Every row gives one point. The last column is the point's height on a tilted bowl or saddle (a function of degree 2), plus a little noise. Count its main directions that bend up, bend down and stay straight.

Points, 18 rows:
[[-49 -47  37 -10]
 [-31  38  -1  -9]
 [-45  32  -7 -19]
 [ 21 -13   4  -3]
 [-29 -36  26  -4]
 [ 28 -57  -3 -64]
 [  6 -27 -28 -46]
 [-62  -7  14  -4]
 [-12   9  -4   0]
 [-66  -3 -38 -48]
 [ 44  46  -8  10]
 [ -9  -1 -33 -34]
 [-28 -23   0 -11]
 [  2  11 -17 -11]
 [-54 -26 -54 -69]
 [ 17 -32  47   6]
 [-25 -12   1  -5]
 [ 40  24  51  50]]
Directions: 0 up, 2 down, 1 straight

Points:
[[ 34  43 -70 -70  41]
 [ 35  -7 -31 -47  15]
 [  5  22 -39 -16 -24]
 [-31  -1  18  13 -26]
 [ 24 -22 -14 -19   6]
 [ 46  34 -28  58  59]
 [ 11  12  67  13  -3]
 [ 13  52   2 -16 -32]
 [-48 -25 -36   4   6]
 [ 44  29  -7 -12  -7]
 [-10 -37   3   3   8]
 [ -1  20 -44 -47 -14]
 [ -8   4 -35 -15 -25]
 [-70   1   2 -12  -1]
 [ 21  19  11 -40 -22]
 [ -5   7  -9  -4 -34]
 [ -5  -4   2 -34 -22]
 [-22 -75 -62 -26  92]
 [ -3 -56 -57 -23  55]
 [ 24 -14  -7   8   0]
 [ 35 -19  24   7  19]
 [-25  14  -1   6 -38]
 [ -4 -36 -13  -2   7]
 [-89  33  -5 -15  20]
 [  7  25  48 -46 -15]]
Directions: 4 up, 0 down, 0 straight

Points, 74 rows:
[[ -4 -33  -2 -22  18  -7 -30  29   5]
 [-59 -27 -31  25 -46 -21   2  34 -20]
 [-28  -3 -45  57 -25  36  24  -6  25]
 [-12  -9  51  43 -76  22 -12  53 -58]
 [ -3 -14  12 -37 -19  -1 -10   6   0]
 [  7 -10  26 -13  12  -8 -20 -44   2]
 [ 22   6  -4 -26  -5  13 -52 -42 -25]
 [-28  33 -24 -45  19  50  39 -34 -49]
 [ 28 -11   9 -19 -38 -20  33 -41  -8]
 [-15 -41 -34  12  46   7  69   6  -8]
 [-20 -25 -58 -27 -16  -6 -10  34 -17]
 [-25 -32  54 -10 -37  -7  -1 -35 -14]
 [-10  -7   0 -11  31  12  -6  -6   0]
 [-14  47 -21 -22   6 -60 -29 -24 -51]
 [ 12  34 -18  -5 -11  -6 -15  12 -27]
 [-37   2 -19   7 -43 -54  10  14  -9]
 [-90  10   0   0  10  14 -37  11 -38]
 [ 18   8   8 -40  25  -7 -24  16  -3]
 [-10 -32  12   5  40  36   1  19  -8]
 [-15 -67 -30  36  12  -1  63  19  -5]
 [  3 -14 -39 -21  13 -15  12 -68  -8]
 [ 56  15  37 -48  16  18  70  -7 -28]
 [-64 -82  35 -39  24  86  36 -20 -64]
 [ 36 -12   9   7 -16  13  26  20  -2]
 [-34  17  19 -22 -14   5 -23 -34 -26]
 [-16 -17  42  11  21  45 -63 -26 -14]
 [ 29  -3  19 -20   8   5  12  24  -2]
 [ 15  18  34  51 -35 -19  21  -2 -15]
 [-48 -30  98  20 -17  23  10  -4 -55]
 [-29 -15 -33  17 -17   1  -8  54 -16]
 [-11  13 -41  14 -19 -29  54 -52 -13]
 [-37 -14  42   2 -32 -34 -38 -33 -21]
 [ 21  -3  10  35  -2 -48  35 -41 -17]
 [-25 -42 -18  15  -5 -41  20 -19  -1]
 [-12  -3  12  16  33 -39 -49 -32 -13]
 [-38 -34  22  -5 -21 -53 -48 -30  -4]
 [-22 -34  37  31  20  30  53  12 -17]
 [ 21 -23 -16  -8  -7 -10  11 -16   5]
 [ 73  14  19 -55   2 -23   1   0 -10]
 [-25  61  61   7 -31 -32 -34  37 -74]
 [-14   8 -46 -15 -10 -31  -7  -4 -14]
 [ -3 -11 -52  -4   7 -16  22  36   5]
 [-10  12   9   7  20  29 -13 -38 -19]
 [-15 -17  31 -37  33 -29 -17  51  27]
 [ -7  -9 -74 -31  -8  17 -10  18 -23]
 [ 34 -55 -39 -55  -9  35  -3 -15 -16]
 [-20  55 -19 107  68 -19   0  14 -79]
 [-27 -50 -21 -22   5  17 -31 -67  28]
 [ 10 -41  -9  -1  -1 -64 -40  21 -11]
 [-16  14  17 -22 -21 -58  -2 -31 -14]
 [-13   9  19  28  12  83  28  15 -39]
 [ 46   5  17  22 -82  49  37  21 -19]
 [ -2 -33  -2 -20  -5  15  21 -13   4]
 [  4  13  28  65  23  23  61   7 -10]
 [-32  36 -26 -21  15  13  48 -21 -21]
 [-15 -14   5  -8 -23 -19  -7 -17  -2]
 [-16  29  44  -9  36  -9  28 -20 -26]
 [ 18 -32 -27  28  29  35 -22  21 -19]
 [-32  -8 -30  39   0 -26  65  -4   9]
 [ -8 -16  45   1 -39   9  64  32   3]
 [-15 -10   3  -7   3 -45  50  20  23]
 [  0  60 -67  -3 -56  26  68  -5  32]
 [ -1 -47  -3 -68  14  14  11 -55  17]
 [  9   8   6 -14  -7  20 -15  34 -25]
 [-20  59 -46 -28  39  52   1  -5 -64]
 [  4  28  43  15 -19  -1 -76   4 -81]
 [ 10  -1  42  -5 -39  31  18   4 -28]
 [-74  45  28  29 -49  16 -18 -60 -65]
 [-30  10 -33 -47 -26 -24  58  48  35]
 [-19 -17 -12  -9 -12  30 -67   7 -32]
 [-18 -13  34  49  14 -12  22 -47 -17]
 [-31  41   2  15 -39 -54 -15  -6 -42]
 [ 51  22 -52  -3  50  50 -32  56 -87]
 [ 40  -1  24  -2 -20 -20 -35 -29 -29]]
Directions: 2 up, 6 down, 0 straight

Points, 76 rows:
[[   1  -25  -25   29   26   38   42   -8   17]
 [  11   38  -43  -42  -25   14   16  -52   14]
 [ -29   26  -31  -11   -8  -14   43   62   41]
 [  -1    9   17   19   40   66  -22   63   50]
 [ -29  -84   26   13   -2  -34   25   67   76]
 [ -22   20   24   11   19   -1  -59   89   45]
 [  26  -19    0    2   59  -35  -14  -18   -6]
 [  62   20   -7  -19   29  -21  -19    9  -29]
 [ -34  -15  -25   43  -16   -3   16    6   20]
 [ -15   -7  -28  -13   22   31   18   58   31]
 [ -32  -24  -38  -27    7   12   15   -8    2]
 [ -40    6  -16   -7   -1   -9   24   -1   10]
 [  30  -26  -33  -13   35   -1   34  -28   11]
 [   9   11   26  -41  -16  -40    4  -47  -16]
 [  35  -12   53   12    4   32  -35   50   15]
 [   0  -20    2   22   24   20  -51   38   26]
 [  -4   49  -19   22  -10   52   16   17   34]
 [  64   32    9   13   26    4    4   23  -19]
 [  63   34   45  -46   17  -10  -68   13  -70]
 [  -1   -8   -2  -69  -26  -11   29    7   19]
 [   3   15   14  -40   -4   73   28  -26   18]
 [   5   27   29  -47  -53  -29   33  -42   14]
 [  -9    6   37   31  -35  -32   12   15   30]
 [ -17   -3  -19  -16   10    2   16   19   14]
 [   9  -24  -42    9  -21  -48   35   18   23]
 [ -21   -8  -21   35  -30   39   19   18   27]
 [  39   61    7  -58   -8  -19   -8   66  -11]
 [ -44    8    3  -34  -20   27  -45  -33    8]
 [ -20  -27   39  -40   44   36  -29  -35   27]
 [ -65    4  -18  -30   50   41   -2   21   54]
 [ -37  -40   24  -61    4   75  -71   -3   73]
 [  61   59  -23   -1   29   -1  -10   -4  -19]
 [  44   53  -13   -5   37   12   18  -47   -5]
 [  -7  -52    1  -67  -45    9  -10  -24   13]
 [ -29   -1    7   33  -22  -24   22   51   51]
 [   0    0  -40  -54   27   22   18   30   27]
 [   0  -93    1   17  -43   27    7   50   49]
 [  19  -52  -27   20   -7  -25  -16  -56  -27]
 [  15   -3    0   28   19   19  -15  -50  -11]
 [  18    8   60   -1   -7    6   22  -63  -16]
 [  16   25  -17  -14  -27   13  -34   44    8]
 [  22   39   -9   60   24    3   15   27   34]
 [  27   -2  -34  -46  -24  -59   -9   17    0]
 [   3  -28  -39  -45  -53  -74  -17  -19  -14]
 [  15   31    9  -15  -19  -32  -23    1  -16]
 [  18  -24   -2   31   79  -57   42   29   61]
 [ -59   -1   27   28   36  -44  -17   -6   25]
 [  48   26  -13  -41   77   -2   26    6   12]
 [  -7  -21  -21   29  -21    7   14  -57  -17]
 [  45    3   33   20  -22   -3  -44  -21  -33]
 [ -40   -9   17   25  -28  -33   24    6   27]
 [  -4  -53  -45   36   30   77   28   45   53]
 [  48  -51    5    6   -9  -47   23   -7   13]
 [ -39  -16   16  -13   47  -34   -6   28   39]
 [ -20   -7  -13   -1  -34  -12   30    2    9]
 [ -12   52    4  -13   31   24  -26   51   30]
 [   5   32   18   19   21   15  -43   -4   -6]
 [  22   -4   10  -48    9    6   -4  -21   -1]
 [ -18  -20  -20   18   28   -5  -11  -26   -2]
 [   0   30   -9  -39   25   70  -23   52   41]
 [   8   33   -1    5   16    6   55  -28    3]
 [ -39   45  -33   46  -12  -10  -12   55   67]
 [  40   -5  -22  -32  -30   38   10   38   16]
 [ -16  -16  -20  -26 -111  -36  -46  -30   -9]
 [ -13   13    7   12   -1   -4    8  -32   -6]
 [  22  -14  -28   15   -5  -21  -51   44   -1]
 [   5   27   32   45  -50   50   16   33   50]
 [  26    8   -5   -4   22  -46  -10  -54  -36]
 [ -31  -21   20   28  -33   -7   62  -10   14]
 [ -17   -6  -20  -31    0  -13  -25  -31  -14]
 [ -71   52    7  -11   20   27   10   66   77]
 [  34   27  -39  -18  -13  -16   22   30   12]
 [ -60  -14   15   56  -53   -9  -29   16   43]
 [ -12   10  -51   22  -33   10  -31  -25   -1]
 [   5  -18   23   31  -11   15   -6    9   17]
 [  25    1    0  -14  -14   46  -33  -42    1]]
Directions: 5 up, 2 down, 1 straight

Points, 77 rows:
[[  26   42   38   21   13   -4   64  -36   43]
 [  27    2  -34   -6  -36  -75  -17   19  -27]
 [ -50   -1  -52  -19  -41  -11  -13   12   56]
 [ -34  -35   16  -18   21   12  -28  -10   25]
 [  -6    8   -9  -51   13   60  -14  -28   53]
 [ -35   34  -27   39    7  -36  -46  -34    1]
 [  16   18   -1    5  -10   12  -22   11  -15]
 [  -9  -10  -21   57  -10  -32   40  -17   32]
 [ -28  -29    5  -30  -24   -6    5 -107   72]
 [  83  -34   -8  -50  -37  -52   -3   13  -51]
 [  13   26   39  -29   -3  -24   72  -27   52]
 [ -22   -4   27  -37   27   22  -31  -13   25]
 [ -42   51   12   -8   -7  -45   16  -22   33]
 [   3   55   31  -19  -45    5   21   -2   20]
 [  46   -1  -13   18   42   20   -3  -15   16]
 [   7    9   14   23  -12   48   76  -14   46]
 [  52  -91  -44  -29  -30    5   -8   47   55]
 [  64   46   39   17   27  -85  -47  -44  -49]
 [ -28   30   46   -1   31   18  -25   40   -9]
 [   6   34    5  -32   -8  -26   32   -8   25]
 [  -3  -38    1  -27   47   23  -11   -5   26]
 [  26   18  -50    7   29  -11   13   -6   39]
 [  46   18   22  -30   40  -25   14  -22   10]
 [ -33  -27   13   -9    0  121  -25    8   -9]
 [  -5  -24   69    1   -7    3   17  -39   22]
 [  -2  -24  -17   65   14   22  -32  -68    9]
 [ -59   -5    2  -15  -11   20   25    8   31]
 [ -15   -2   -7   69  -22   13  -13   -2  -26]
 [ -29  -35   -7   -6   26   -4    2    6   19]
 [  12   14  -51    6  -28  -14  -36  -18    2]
 [ -41   -6   12    7   18   35  -10   22  -25]
 [ -26  -25   76   -1    2  -29   -1  -53   33]
 [  -4   26   46  -33  -36   45   31  -35   51]
 [  28   28   -1    1  -32  -42  -22   -2  -42]
 [ -19  -24   25    3   24   33  -40  -21    5]
 [ -20  -25   22    6   -9  -28   -4    3    5]
 [  -1   26   14  -32   11   46   28   28   13]
 [ -14   -5  -37  -28  -62    9   21   64   40]
 [ -40   21   17   10    0    9   32  -19   18]
 [  51   13  -15   47   14   37  -19  -46   15]
 [  -5   22  -41  -44   19  -45  -44   22   23]
 [  40   45  -46    2   -2   -9   -1   31   22]
 [   5   62  -20  -25    8   16   -4  -29   41]
 [  19   17   -4  -25   -2   18  -25    4   -1]
 [ -27  -11   -3   -4  -16   -8   26   96    4]
 [ -20  -31  -12  -20  -19   -9   -6    8   25]
 [  -2  -23  -26   18    2   50  -39   13  -10]
 [  36  -22    9  -11   50  -32  -21   56    7]
 [  13  -30  -40   13   36  -48  -42  -35   28]
 [  10  -22   21  -29   47  -11   30   35   21]
 [  -1   23   24   -9   12  -43   -1   32    4]
 [  33    9   50  -27   48   12    7   58    0]
 [ -22   20  -40   44   34   49   45    1   11]
 [ -11   30  -29    0  -13   -2    7    7   20]
 [ -34    0   44   29   13   23  -20  -44   -3]
 [ -46  -12   54  -26  -13   12   16   -8   41]
 [   0  -17   31  -75   10   24  -20  -41   67]
 [ -10   -2    0   35   31   50  -13  -17  -16]
 [  42  -15   30   23   67   64   29   -9   18]
 [ -26   -8   -5   44   75   47   52   -3  -24]
 [  55  -25   22    5   24   38   20  -85   54]
 [ -24    9   63  -44  -34    7  -22    9   32]
 [  41   39   53   40    5  -10   52   19   29]
 [ -27  -38  -14    8  -28  -70   19  -25   41]
 [ -44  -22   22  -39  -21  -31   32    1   65]
 [  57  -13  -19    5  -11   -3   25   22    7]
 [   0  -31    8  -15    1  -70   28   -3   36]
 [ -44  -32    3  -17   32    3    8  -17   34]
 [ -34   16  -11   19   45   17  -32   30  -31]
 [  16  -36  -48   34  -27   44  -64  -35   20]
 [  28    3  -34    8  -45    9  -32  -31  -13]
 [  -1   18  -30   24    6   11  -48   -5   -4]
 [ -56   46  -24  -32   44   15   -7   -4   25]
 [  56   16    9   16  -25  -54    8  -10  -47]
 [  38  -35   15  -26   23  -62   20   53   26]
 [  23   15   26   25   -1  -21   18   12   -7]
 [ -59  -19  -46   37  -39   -3  -18   15   16]]
Directions: 5 up, 1 down, 2 straight

Points:
[[ -28    1   77   20  -14    6   14  -24  -50]
 [   5   42   28  -10  -18   -6   28   17   10]
 [  67   16   -8    3    7  -14   -5    4   25]
 [  61  -39    4   35  -39  -42 -115  -43  -37]
 [  -6  -24   26   51   34   40  -46   34   -2]
 [ -23   28    9    4   31   18   39  -19   33]
 [ -20   -9  -46    1  -32  -25   46   38  -19]
 [ -39   33   -9  -33   11  -40  -64   17   -2]
 [  -1  -21   20  -64  -27   27   29  -13  -24]
 [  30   20  -35   11   39   10   -8   34   49]
 [  -6   60  -26   -5   -5   14  -25   47   27]
 [   5  -34  -28    3   45  -15    9  -44   -3]
 [  23   65  -31   -4   54   25    5   13   65]
 [  37  -34   44    4   24  -20  -15    8  -11]
 [  28   -7   39   10  -17   36   60  -42  -14]
 [  46  -18   32  -12  -26  -33  -26   36   -5]
 [  10  -22   13   76   11  -85   45  -20  -74]
 [ -37    7    0   44   21  -17   -3   13   -6]
 [ -71  -23    6   20    5   -5    8   14  -40]
 [  21   17  -27   -5   21  -33   -4  -13   20]
 [  -3   -6   11  -14   12  -29   44    0   -3]
 [  21   40   33    5    0   -3   54   -2   27]
 [ -29  -16   -4   68   -9  -25  -39  -43  -55]
 [  28  -27   -1    7   -1  -17  -41    4    7]
 [ -56  -76  -20   31   -1   33  -16  -41  -81]
 [ -14   53    7   21  -24   -1   -7  -22   11]
 [   7   -6  -20  -49   40   -9  -41   -9   29]
 [   2   38   50   63    2  -38    6   -2  -16]
 [   8    2  -33  -24   19  -13  -31   18   29]
 [ -29  -23  -27   26   29  -46   29   27  -22]
 [   7  -19    3   32   21   62  -38  -32  -15]
 [ -16  -83  -44   19   16  -58   42  -35  -76]
 [ -44   42   49   40   37  -46   22   -9  -21]
 [ -27  -44  -14   10  -37    7  -29   46  -15]
 [ -16   10    0   -3  -71  -19   33    3  -28]
 [ -47  -55   11   19   16  -14  -24   33  -39]
 [   1    0  -15  -16   67  -18   47  -18   29]
 [  22   13   62  -10   -5   17  -35   33   -3]
 [ -21   14  -30   22   35   -8   24  -37   19]
 [  27  -10    9   -5  -35   62    9  -48  -24]
 [  33  -61   31  -96  -23   41  -32  -20  -21]
 [   0    3  -36   -8  -24    4   -6   46   13]
 [ -10   69  -14   16  -35  -26    9   -8    9]
 [   7  -23   -2   43   -7   38   13  -78  -34]
 [  27   -4   12   28   39  -14   -3  -10   11]
 [ -56   28   37  -42    1   13   26   -4  -14]
 [ -52   28  -33   -4   14   20   17   15   18]
 [  35   15  -32   20    4   28  -13   34   39]
 [ -22  -38    2   33  -54  -10   18  -32  -59]
 [ -77  -61  -42    1   -9  -56   25    4  -83]
 [  -3   21  -40  -16  -11   -9   18   20   18]
 [ -27  -28   -1   -3   11  -69  -31   47  -21]
 [   7   -9  -24   76  -32   17    8   10   -4]
 [  31  -12  -10    2    5   -9   14   18   16]
 [   4  -11   25    6   -8    4   14   40   -1]
 [   5  -35  -29  -32   57   32   76   37   19]
 [  15   -4   -6  -23   35   28   -5   15   30]
 [  24  -56  -11   26   -7   31  -11   -8  -20]
 [ -24   24  -21  -39   24  -43  -26   40    9]
 [  44   10   25  -30   -7    3    8  -23    0]
 [  13    1  -34  -15   46   12  -59   78   49]
 [  13    0   60    3   31   52   75    0   10]
 [  -6  -29  -22  -12   52   47    4  -21    6]
 [ -14   18   18   29    4  -22    1   -3   -3]
 [ -51   24  -52  -11  -22   22   45   37    9]
 [  17   58   78   29   44    5  -29    6   -4]]
Directions: 1 up, 5 down, 2 straight
